Each row is a point. The points of each table are mixes of a few directions, plus a little noise. Count the directions of each table, and those that both share. Where both have some left over, give the other angles between the two spaces (their principal angles), to ten degrees, smallest first.
(in the rows, 128 means zero)

First, 7 rows:
[[174 128]
 [157 128]
 [ 68 129]
 [194 127]
 [178 127]
 [ 64 129]
 [ 62 129]]
Second:
[[134  91]
 [118 189]
 [117 200]
 [137  68]
 [134  92]]
Directions: first 1, second 1, shared 0; angles 80

First, 5 rows:
[[114 187 188 131]
 [146  38  76  99]
 [125 138 145 124]
 [117 197 116 182]
 [137  79 114 104]]
Second, 5 rows:
[[164 161 143 149]
 [ 41 145 177  96]
 [221 126 148 130]
 [137 104  95 132]
 [ 75 105  77 133]]
Directions: first 2, second 3, shared 2

First (6 x 6):
[[208 178 156 141 126 202]
 [ 45  32  63 150 127 157]
 [162 166 167 122 136 115]
 [ 84 112 156 123 151  55]
 [163 156 119 121 112 149]
 [107 125 109 111 118  89]]
Second:
[[236 153  83 121 114 160]
 [195 147  91 115 114 132]
 [160 138 107 119 120 125]
 [ 10 105 167 126 137  75]
 [127 119 150 149 141 165]
 [ 40 106 170 138 142 110]]
Directions: first 3, second 2, shared 1; angles 30

First, 9 rows:
[[ 28 162 249  69 196 113 100 154 189]
 [122 147 136 110 134 131 120 117 151]
 [170 127  78 141 101 137 135 107 118]
 [107  96 152 150 137 116 136 162  97]
 [176 161  72 113 102 146 123  79 155]
 [148 165 105 101 120 141 118  90 166]
 [171  57  75 203  92 122 160 160  38]
 [ 58 112 211 122 170 109 123 176 125]
 [172 125  75 144  99 137 136 107 115]]
Second, 9 rows:
[[170  98 185  98 129 167  68  78  77]
 [180 187  86  79 146  35  91 213 136]
 [135 100 143 144 152 161 118  97 128]
 [155  83 156 101 128 168 158 118 146]
 [ 96 100 121 174 134 238 158 143 171]
 [125 128 148  70  56 108 186 142 124]
 [117 176  92 159 152  94  77 152 117]
 [ 94 152  82 186 167  86 129 129 147]
 [ 80 128 139 140  87  96 168  80 106]]
Directions: first 2, second 5, shared 0; angles 80, 90

First (8 x 11):
[[116 124 126 130 127 134 124  88 143 126 138]
 [140 164  55 123 148 145 151 172 129 178  93]
 [113 130 113 125 113 148 126  81 157 131 134]
 [117 111 140 153 140 140 114 132 118 126 146]
 [105 114 147  84 111 105 120 154  99 120 122]
 [115 123 122 141 104 168 120 116 151 131 138]
 [106 114 129 124 145 119 118 136 104 134 134]
 [212 145 193 144 135  62 151 144 123  78 119]]
Second, 10 rows:
[[112 123 128 116 139 133 155 139 143 123 151]
 [122 143 136 120 143 117 126 145 159 127 150]
 [200 152 126 178  79 105   7  81  59 151  27]
 [105 113 125 113 138 141 172 136 138 121 154]
 [117 124 129 120 135 132 147 136 139 125 144]
 [113 129 131 116 142 129 149 142 151 123 154]
 [133 154 139 125 142 108 103 145 162 131 142]
 [125 100 116 132 111 150 153 108  89 126 110]
 [135 121 124 136 116 133 123 115 106 129 110]
 [119 123 127 122 133 132 145 132 133 125 139]]
Directions: first 5, second 2, shared 0; angles 70, 90

First, 9 rows:
[[120 119  98 124 123 138 122 133 125 205 128 146]
 [126 138 146 105  64 123 157 180 143  63 122 110]
 [114 121 185 121  79 155 133  85  82  63 134 173]
 [156 131  86 130 195 100 120 156 166 167 117  76]
 [106 122 186 116  52 159 138  97  83  65 135 180]
 [135 173 106 171 196  58 140 185 208  44 135  23]
 [164  85 113  91 170 161  98  83  89 231 106 163]
 [107 137 165 156 127 131 123  80 105  72 144 151]
 [121 125  66 136 145 125 122 155 147 243 130 127]]
Second (11 x 12):
[[117 138  78 173 158 126 186 129 129 129  57 149]
 [111 172  83 127 121 100  69 163 112 131 133 162]
 [151  75 214 129 138 130 207  74 140 129 135 105]
 [141  79 195 118 138 119 204  78 132 117 143  93]
 [ 91 167  51 160 159  76 137 146 118 128  69 188]
 [ 88 119  97 130 165  91  81 122 166 137  88 205]
 [128 191  62 135 101 134  76 183  95 127 135 127]
 [122  63 105  48 109 222  61 129 172  88 185  22]
 [125  94 152 136 151 124 174  96 147 127 107 131]
 [199 144 242 149  78 161 130 127 107 166 171 122]
 [140 169 126 106  89 119  83 161  89 121 184 105]]
Directions: first 4, second 5, shared 0; angles 60, 60, 70, 70

First, 10 rows:
[[ 76 119 107 127 126  89 128 159 118  86 189 198 115 170 140  86  77 165]
 [179 126 222 125 115 169 115  79 144 156  72  74 169  50 146 160 229  74]
 [130 137  70 131 139 127 138 142 124 140 122 114 105 157 104 138  88 140]
 [167 149 151 139 143 127 131  66 121 179 104 120 142  77 118 174 129 111]
 [106 127 100 129 132 110 132 144 122 115 154 155 115 155 125 113  91 149]
 [ 88 112 179 124 114  99 117 131 125  86 179 195 145 124 163  88 134 141]
 [168 151  36 135 151 152 147 132 127 179  76  56  95 152  76 175  89 126]
 [126 131  99 129 133 127 133 139 126 130 128 123 116 145 118 129 109 136]
 [134 137  74 131 139 130 138 139 125 142 118 109 107 152 105 140  95 137]
 [106  91 244 110  88 148 101 148 150  67 139 135 169 100 187  78 238 102]]
Second, 9 rows:
[[159 119 119  81 171 141   7 144 125 133 176 102 155 155 127 192 130 118]
 [ 95 156  98 154 178 147 112 143  77 199 130 100  89 125 163 130 149 120]
 [162 130 163 101 193 178  53 134 119 179 134  87  94 137 123 147 172 121]
 [138  96 152  99  79  86 131 121 171  39 163 193 172 144 103 116  83 150]
 [106 125 190 147 119 151 182 131 130 132 101 136  90 108 146  58 181 131]
 [ 56 132 110 180  65 104 213 143 113 101 102 139 150  99 182  81 152 113]
 [174 118 113 124  70 108 186  95 176  84  87 130 163 118  73 148  85 129]
 [139 126 130 116 140 118 117 121 133 123 149 153 120 142 108 130  97 145]
 [123 149  76 151 136 121 150 120 109 162 111 112 120 123 125 150 102 125]]
Directions: first 3, second 5, shared 2; angles 80

First:
[[172 106 113 138 165 159 133 141  98 148  96 160  87 134 178  81  75 168
   78 160]
 [ 66 175 155 107 116  94  95 119 168  97 189  72 200  96   8 207 220  50
  234 100]
 [139 107 118 129 111 128 136 122 110 120 107 129 125 138 180 112 122 149
   98 115]
 [107 127 130 101 133 118  69 119  94  56 149  59 208  86 100 183 232  90
  197  85]
 [148 122 123 149 117 137 173 134 144 176 104 179  70 163 169  83  50 168
   66 154]
 [104 113 124 122  60 100 137 106 125  92 120 101 162 140 172 144 166 128
  121  75]
 [129 164 145 121 211 151  88 150 136 143 166 125 134  89  23 150 140  88
  192 170]
 [143 107 116 148  77 124 186 121 139 161  91 171  75 176 212  81  56 179
   44 128]
 [144 136 130 138 164 145 134 142 136 161 130 155  94 129 107 109  87 135
  119 164]]
Second (9 x 20):
[[ 74 116 139 149  79  66 164  72 140 150 112 106  93 119 110 119  54 145
  113 107]
 [144 120 100  57 172 202  65 205 113 106 137 126 202 198 152 116 147 103
   85 141]
 [ 96 137 147 110 183 125  77 155 131 190 106 126 119 143  63  74  15  93
  113 157]
 [104 158 169 150 175  94  90 119 133 165 129 114 113  65  28 124 105  80
  205 141]
 [178 127 144 167 105 122 140 142 123 155  81 179  97 125 209  84 136 135
  119 118]
 [110  93 103 144 114  96 168  39  85  60 150  65 112  61 119 187 160 186
  148 109]
 [135  96  90  83  77 157 127 144 109  63 127 110 195 189 223 145 193 146
   73  87]
 [153 167 164 195  77  92 184 114 177 162 129 182  79  96 136 139 173 122
  181 121]
 [158 138  99  98 172 197 139 162 141 103 180 144 143 156 112 163 169 142
  115 171]]
Directions: first 3, second 6, shared 3
